Every row gives one point. Two turns around zero, p and q, are shown by what they do to some points. Write where each new point lands after one turn and then the other. Backwards means that the second turn is done in reverse. Each puzzle has new turns, and all numbers are rounded.
In the rows, 128 means zero.

Turn p:
[146  99 191] => [128  57 140]
[ 89 112 140] => [ 89 124 147]
[186 163 114] => [194 137 109]
[123 124 115] => [121 138 120]
[ 99 156  91] => [121 181 137]
[125 114 118] => [116 130 115]
Turn q:
[135  94  86] => [132 124  74]
[154 182 135] => [172 143 166]
[ 70 139 129] => [ 86 169 137]
[135  79 116] => [115  99  88]
[120 153 158] => [123 133 167]
[154 122 144] => [140 101 136]
Where do these land?
q, then p: [188 150 161] => [143  62 104]
p, then q backwards: [ 67 139 146] => [ 88 148 175]
p, then q: [107 130 107] => [127 154 143]
p, then q: [153  90 109] => [134 147  83]
q, then p: [125 131 117] => [136 137 128]

Turn p:
[153 146 129  74 120 107] => [183 140 100 108 124 122]
[109 141 119 145 138 104] => [103 148 110 138 120 121]
[158  72 156 103 107 164] => [172  76 175 124 140 117]
[153 137 151 126 122 114] => [153 152 144 127 122 123]
[122  91 133 115 117 123] => [138  99 134 135 121 102]
[125 151  93 162 158 121] => [ 95 152 104 156 139 156]
[107 161 127 121 163 117] => [109 159  98 114 150 122]
[ 98 146 102 167 124 142] => [ 76 128 122 130 115 155]
[129 106 144 140 104 159] => [125 100 167 120 121 133]
Turn q:
[115 142 136 101 152 124] => [105 143 137 113 139 152]
[143 126 123 225 119 109] => [128  92  94 196 140  74]
[123 127 158 100 142 175] => [142 134 161 132 120 180]
[124 121 109 117 149 149] => [136 136 108 123 125 158]
[148 145 114 137 111 116] => [134 146 122 133 128  97]
[143 110 128 111 131 110] => [139 123 129 103 147 123]
[100 124 127 105  91 113] => [113 120 144  95  96 112]
Where do these land?
p, then q backwards: [100 122 195 154 133 105] => [135 176 146 114  83  88]
p, then q: [123 107 154 136 165 127] => [ 95 116 125 135 163 133]
p, then q: [162 120 100  97  89 128] => [193 130 125 128 123 111]
q, then p: [ 99 129 150 140 141 157] => [103 105 163 122 126 136]
p, then q: [121 146 139 166 150 132] => [ 90 133 138 149 118 147]
q, then p backwards: [176 109 102 107 102 122] => [144 139 160  75 126 110]
p, then q: [143 127 100 118  97 130] => [168 125 125 129 108 120]
p, then q backwards: [106 124  92 129 143 123] => [109 127 110 155 150 119]
p, then q: [122 168 121 106 133 129] => [131 167 117 111 117 141]

Turn p:
[119  83 136  92 143 150  97 104 107] => [152 100 134 147 131 167  88 124  93]
[111 119  97 116 150 173 128 153 138] => [122 125  87 162 156 136 117 157 123]
[135  87 118 160 106  97 117 156 118] => [ 95 106 149 129  80 117 125 157 127]
[110 144 152 151 156 109 118  99 116] => [140 132 166 149 137 106 130  92 128]
[162  99 105 156 105 138 151 107 103] => [ 93 140 124 138  83 169 142 116 125]
[159 149 113 115 125 123 133 108 167] => [154 146  89 108 112 118 144 111 128]
[164 150 142 129 113 109 136 142 110] => [136 148 151 101 114 137 156 142 141]
[ 88 155 176 157 150 135 143 130 149] => [129 114 145 142 171  96 131  99 176]
[ 95 137 130 105 143 134 155 149 126] => [117 113 122 125 178 125 140 138 122]
[138 158 109 100  87 113 101 133 147] => [141 159 110  79 118 109 107 145 116]
Turn q:
[152 134 119 113 152 152 148  77 124] => [146  98 141  78 148 140 143 110 116]
[156 131 167 111 134 117 142 100 144] => [141 103 157 118 158 103 146 129 148]
[154 139 123 174 125 123 114 141 131] => [112 118 111 151 150 142  96 112 141]
[150  94 143 123 125 150 118 156 126] => [111 144 124 116 151 117 108 167 126]
[130 148 200 120 103 135 117 155 166] => [116 132 182 167 144 123 132 170 171]
[131 120 116 130 139 111 106 150 133] => [114 145  99 135 130 124 131 128 142]
[121 106 109 125 148 127 187  78 116] => [149  87 128  99 124 109 151 106  72]
[ 31 142 102 124 136 126 101 154 110] => [111 191 124 155  60 155 155 111 102]
[109 145  98 115 121 132 121 158 140] => [130 140 106 140  99 157 137 145 136]
[130 103 103 140 106 122 119 109 118] => [120 119 113 110 106 112 100 114 123]
[143 145 127 134 118 114 134 130 100] => [158 132 123 138 136 127 108 114 130]
Where do these land?
q, then p backwards: [145 150 148 118 134 172 129 138 132] => [131 134 151 106 124 145 130 150  89]
p, then q: [131 129 172 106 118 143 136 102 126] => [117 118 147  81 147 132 140 136 138]
p, then q: [151 114 153 130 161 143 122 112 121] => [112  98 139 117 156 131 100 132 124]
p, then q: [116 170 128 124 121 117 124 158 131] => [146 139 113 152 141 128 165 132 145]
q, then p: [136 121  78  99 105  89 105 125 131] => [118 144  80  89  96 113 121 134 104]
q, then p: [115 106 131 128 153 162 140  70 138] => [130  92 150 109 164 168 123 110 101]
p, then q: [108  70 150 189 150 145  88 112 149] => [ 53 109 135 140 113  93  79 103 149]
p, then q: [111 148 128 119 141 102 157 160 127] => [144 132 114 147 141 108 165 137 103]
q, then p: [140 146  74 142  99  83 123 117 107] => [128 156  97 122  67 130 103 112 103]
q, then p backwards: [120 131 102 117 104 117 130 158  96] => [156 131 104 122 129 145  89 119 144]
q, then p backwards: [136 125 144 136 120 135 154 155 150] => [116 110 122 126 151 137 122 162 117]

Turn p:
[107 149 177  99 125 146 114  94 163 117  83 162] => [118 120 134 111 114 166 167  96 191 150 101 106]
[108  87 118 138  79 175  95 137 128 142  67 119] => [123  74 108 100  65 132  81 113 144 159 115 143]
[ 83 168 143  95 138 106  97 151 133 142 132 158] => [ 71 169 141 109 136 133 152 123 143 169 136 122]
[155 134 108 159 114 174  78 146 135 107  85 133] => [114 105 106 124 126 138  58 118 173 124 100 150]
[117 116 119 144 163 130 131 109  99 134 177 101] => [134 133 134 173 145 116 121 113  74 127 139 109]
[159  89 178  91  76 147 100 149 176 121 118 158] => [146  79 138  95 126 138 136 122 207 153 177 150]
[136 126  93 148 196 106 184 138 125 163 154 111] => [161 156 128 146 169  80 142 158  66 129  95 121]
[140  97 149 176 128 126 125 152  97 105  99 107] => [132 103 171 138 105 111  94 117 123  99 109 163]
[123 131 122 158 103 129  85 128 162 120  89  72] => [112 115 115 120  84  87  83 113 166 105 118 100]
[139 122  88 149 173  97 140  96 100 140 176 126] => [151 168 108 163 161 112 133 110  66 111 131 131]
[159 158 116 124 148 111 159 115  77 165 156  97] => [161 172 146 124 148 140 111 149  68 108 134  99]
[120 142 107  76 139  70 162 110 119 112 147 157] => [116 161 111 102 155 142 199 131  97 104 144 135]
[115 162 117 153 129  92 181 110 118 148 183 155] => [145 191 121 172 127 136 171 166  96 124 137 134]
[130 112 157  82  80 184 141 158 159  75 125 136] => [107  44 131 117 131 163 144 163 178 130 155 129]
Turn q:
[188 114 147 119  87 103 134 115  90  40 121 108] => [138 114 108  67 156 105 180  86 109  81 127  67]
[119 139 196 166  97 102 143 169 142 155 123 125] => [108 156 204 123  89 133 166 109 122 128 141 142]
[168 111 140 103 156 120 102 159 125 127 123 136] => [129 110 140 128 115 133 117 160 105 117 143  77]
[ 94 124 117 109 104 153  88 172 141 173 156 123] => [ 89 113 115 142  69 117 113 143 122 174 152 150]
[ 66 149 148 136 133 121 125 148  82 180 128 173] => [108 122 166 148 115 124 118 151  75 132 114 205]
[161 142 140 149 176 159 146 116  87 128 139 102] => [161 142 109 173 155 164 156 125  94 117 139 113]
[120 118  55 144 116 103 153 118 116 195 139  97] => [124  68 126 197 125 125 125  96 170 145 102 155]
[ 87 150  86 153 131 124 124 137 162  95 117 135] => [145 144 115 121 130  88 121 150 178 118 143 166]
[ 81  69 130 142 166 132 106 130 106 129 115  95] => [ 71 133  99 162 124 152 124 151 134  74 133 141]
[131 172 124  92 144 135  88  88 156  66 108 107] => [140 184  82 106 158  77 118 152 136 135 111  86]
[161 138 126  77 142 178 191 106 173 142 120 156] => [185 134 122  97 132 193 107 143 146 182  90 111]
[165 120  89 124  82 136 113  89 148 124 113 168] => [158 108 115  93 127 109  70  80 141 135 118 115]
[123 118 167 151 128  99 153 116 135 112 163 140] => [108 137 166 107 169 145 148 114 132 127 150 137]
Where do these land?
p, then q: [124  92 124 107 132 183 100 129 192 177 107 101] => [ 82  90 137 177 105 133  95 111 171 141 105  75]
p, then q backwards: [ 99  93  92 123 143 148 126 116 117 118 106 141] => [120 121 113 102  95 145 132 113  83 144 139 125]
p, then q: [145  99 155 155  88 149  74 115 156 148 151 153] => [122 130 147 137 137 127  76  82 151 175 170 115]
q, then p backwards: [157  71 151 171 115 114 175 102 122 163 101 123] => [142 140 181 130 139 140 106  78  86  76 100 135]
q, then p backwards: [124 109 134 130 133  93 149 186  87  52 194 121] => [125  93 128  38 113  96 172 154 153  80 164 127]
p, then q: [136 167 105 135 113  87 122 160 129 151 122 142] => [145 128 144 118 119  81 135 166 116 163 123 140]
p, then q: [131 173 113  81 128 113 163 108 126 108  86 140] => [160 134  82 103 110 143 157 168 141 133  88 129]
q, then p backwards: [191 125 144 156 139 155 145  89 125 130 144 152] => [170 123 143 104 148 146 109  78  91 150 151 127]
p, then q backwards: [ 98 125 139  98 155 132 131 149 100 166 136 138] => [133 155 172 101 118 124 131 125 127 145 166 143]
p, then q: [165 176 149 119 108 109  92 128 122 104 107 101] => [110 180  96  96 135 101 135 153 138 153 141 104]
p, then q: [ 91 176 168  98 139 146 146 165 143  95 132 119] => [ 93 166 138 131  94 165 169 164 154 124 127 156]
p, then q: [100  85 104 183 178 107 159 140  87 127 130 146] => [154 112 172 126 146 118 117 109  78  63 105 164]
q, then p: [130 154 154  77 123 122  98  81 199  88 136  86] => [ 98 177 117  84 128  83 129 152 119 137 108  44]
q, then p: [102 147  61 160  98 133 111 122  86 164 139 129] => [159 160  92 148 108 121 140  85 125 124 130 198]
